Each row of a before or after table is a point. One or more steps were done to the points. Then noise was added and the rows were shuffled. The steps act on columns, c1 being the first. Write out the steps. A step turns or swaps two columns, mirrors them in a line or flattens them onto one, adds a multiple of one to another, or multiplies or shifts one. Angles are multiples of 10 degrees, from the lower column toward the higher: turns from -170 to 170, lines from 10 to 170 but not 90. Use the fewest steps. Two steps may share a column if one is a turn and the other turns, adds or multiplies; they go together, in the order done. Otherwise the lowest column goes first.

Before, 8 rows:
[[-0.24  0.04 -0.22]
 [-0.33 -0.23  0.42]
 [-0.17 -0.16 -0.01]
 [ 0.34 -0.20  0.49]
 [-0.05 -0.25  0.36]
 [-0.25  0.76  0.00]
 [ 0.77  0.02 -0.32]
 [ 0.04  0.61  0.31]]
After, 8 rows:
[[-0.29 -0.25  0.22]
 [ 0.09 -0.16  0.13]
 [-0.27  0.59  0.12]
 [ 0.14  0.75  0.21]
 [-0.22 -0.22  0.50]
 [-0.12  0.02 -0.81]
 [ 0.31  0.02  0.09]
 [-0.59 -0.18 -0.05]]
Steps: mirror c1 and c3 in the line at 120 degrees

Before:
[[-0.31 -0.22  0.20 -0.11  0.39  0.03]
 [ 0.66 -0.38  0.17  0.02  0.27 -0.24]
 [-0.17  0.11 -0.68  0.11  0.03 -0.28]
 [-0.29  0.16  0.01 -0.57  0.34  0.55]
 [ 0.49  0.11 -0.10 -0.16  0.16 -0.27]
 [-0.23 -0.15  0.15 -0.14  0.29  0.17]
 [ 0.44 -0.55 -0.35 -0.25 -0.24 -0.52]
 [ 0.90 -0.49  0.45  0.23 -0.10  0.04]
 [ 0.33 -0.12 -0.09 -0.32 -0.49 -0.66]]
After, 9 rows:
[[ 0.46  0.08 -0.05 -0.32  0.17 -0.28]
 [-0.26 -0.14 -0.02 -0.19  0.29  0.16]
 [ 0.35 -0.12  0.50  0.11 -0.48 -0.65]
 [ 0.92 -0.52  0.18  0.61 -0.13  0.04]
 [-0.22  0.10 -0.56 -0.45  0.04 -0.26]
 [ 0.44 -0.56  0.10 -0.25 -0.24 -0.53]
 [ 0.67 -0.40 -0.11 -0.05  0.25 -0.24]
 [-0.30  0.18  0.24 -0.59  0.33  0.55]
 [-0.31 -0.23 -0.04 -0.24  0.39  0.04]]
Steps: add -1 times c5 to c3; turn c3 and c4 by 50 degrees

Before:
[[ 0.03 -0.44  0.42  0.01  0.04  0.04  0.22  0.01 -0.10]
 [-0.33  0.51  0.66 -0.47 -0.33 -0.24 -0.14 -0.43 -0.01]
 [ 0.22 -0.81  0.18 -0.42 -0.15  0.05 -0.24 -0.62 -0.34]
 [ 0.62 -0.21  0.28  0.21 -0.03 -0.02  0.05  0.04  0.18]
 [ 0.41 -0.40 -0.22 -0.12 -0.19  0.24  0.44  0.07  0.16]
 [-0.49 -0.09  0.51 -0.22 -0.32  0.04 -0.34 -0.87  0.11]
 [-0.13  0.03  0.48 -0.44  0.10 -0.18  0.09 -0.55  0.32]
 [ 0.52  0.39 -0.04  0.15  0.55  0.58  0.34  0.15  0.05]]
After (8 x 9):
[[-0.18  0.21  0.31  0.00  0.03  0.08  0.35  0.39 -0.11]
 [ 0.22  0.24 -0.35 -0.03 -0.17  0.47  0.73  0.31  0.20]
 [-0.29 -0.48  0.41 -0.16  0.16 -0.36  0.13  0.23  0.27]
 [-0.38 -0.61  0.66 -0.19 -0.35 -0.49 -0.25 -0.23  0.02]
 [-0.33 -0.70  0.59 -0.09 -0.30  0.06 -0.56  0.50  0.16]
 [ 0.14 -0.08 -0.22  0.06  0.54  1.16  0.53 -0.40 -0.04]
 [ 0.04  0.17 -0.08  0.09  0.00 -0.03  0.07  0.16  0.19]
 [-0.03 -0.11  0.04 -0.16 -0.22  0.10 -0.37  1.00 -0.30]]
Steps: flatten c1 and c3 onto the line at 120 degrees; turn c2 and c8 by -120 degrees; multiply c4 by 0.4; turn c5 and c9 by -10 degrees; multiply c6 by 2; multiply c7 by 1.6

Before:
[[-0.07 -0.09 -0.10 -0.01  0.42 -0.64 -0.76 -0.61  0.46  0.66  0.22 -0.15]
 [-0.70  0.09 -0.07 -0.25 -0.43  0.18  0.23  0.06  0.27 -0.41 -0.05  0.28]
 [ 0.02 -0.31 -0.20  0.49  0.27 -0.59 -0.25 -0.64  0.26  0.51  0.17 -0.66]
 [-0.65 -0.39  0.09 -0.38 -0.61 -0.22  0.32  0.13 -0.12  0.14 -0.21 -0.05]
 [-0.50 -0.01 -0.31 -0.56 -0.08 -0.20  0.55 -0.02  0.09 -0.02  0.12  0.25]
 [-0.01  0.50 -0.27 -0.24 -0.25 -0.18  0.14  0.31  0.27  0.08 -0.30  0.02]
 [ 0.01  0.11 -0.39 -0.60 -0.37 -0.08  0.01 -0.23  0.22 -0.21 -0.22 -0.10]
 [-0.38  0.22 -0.26 -0.40  0.40 -0.64 -0.13 -0.19  0.21 -0.19 -0.51 -0.27]
 [ 0.16 -0.11 -0.24 -0.15 -0.03  0.20  0.14 -0.04  0.39  0.16 -0.52  0.26]
 [ 0.12  0.08  0.36 -0.15  0.38 -0.29 -0.11 -0.50  0.39  0.43  0.04 -0.40]
 [ 0.04  0.32 -0.25 -0.04 -0.60  0.03  0.36 -0.51  0.70  0.31 -0.55  0.40]]
After:
[[ 0.06  0.31  0.38  0.20 -0.56 -0.23 -0.16  0.72 -0.53 -0.22 -1.10  0.01]
 [-0.72  0.09  0.16 -0.01 -0.36 -0.33 -0.16  0.27  0.07  0.50 -0.10  0.02]
 [-0.64 -0.39  0.07  0.41 -0.68 -0.01 -0.35 -0.11  0.12  0.05 -0.42 -0.04]
 [-0.03  0.50  0.32  0.24 -0.31  0.08  0.01  0.28  0.31  0.06 -0.59  0.01]
 [-0.49 -0.02  0.54  0.47 -0.13  0.17 -0.31  0.09 -0.02  0.30  0.25  0.01]
 [ 0.01 -0.33  0.05 -0.16  0.05  0.66  0.31  0.23 -0.65 -0.69  0.33  0.00]
 [ 0.13  0.08 -0.36  0.34  0.26  0.42 -0.09  0.36 -0.47 -0.30  0.08  0.00]
 [-0.40  0.22  0.15  0.25  0.17  0.75  0.23  0.23 -0.22  0.37 -1.05  0.02]
 [ 0.17 -0.12  0.27  0.21  0.04 -0.19 -0.02  0.39 -0.03 -0.07 -1.03 -0.01]
 [ 0.01  0.09  0.34  0.41 -0.38 -0.03  0.17  0.22 -0.20  0.47 -0.43  0.00]
 [-0.10 -0.09 -0.28  0.34  0.17  0.76  0.72  0.45 -0.61 -0.56  0.45 -0.03]]
Steps: turn c3 and c7 by -150 degrees; turn c4 and c10 by -150 degrees; mirror c5 and c6 in the line at 10 degrees; swap c8 and c9; multiply c11 by 2; multiply c12 by 0
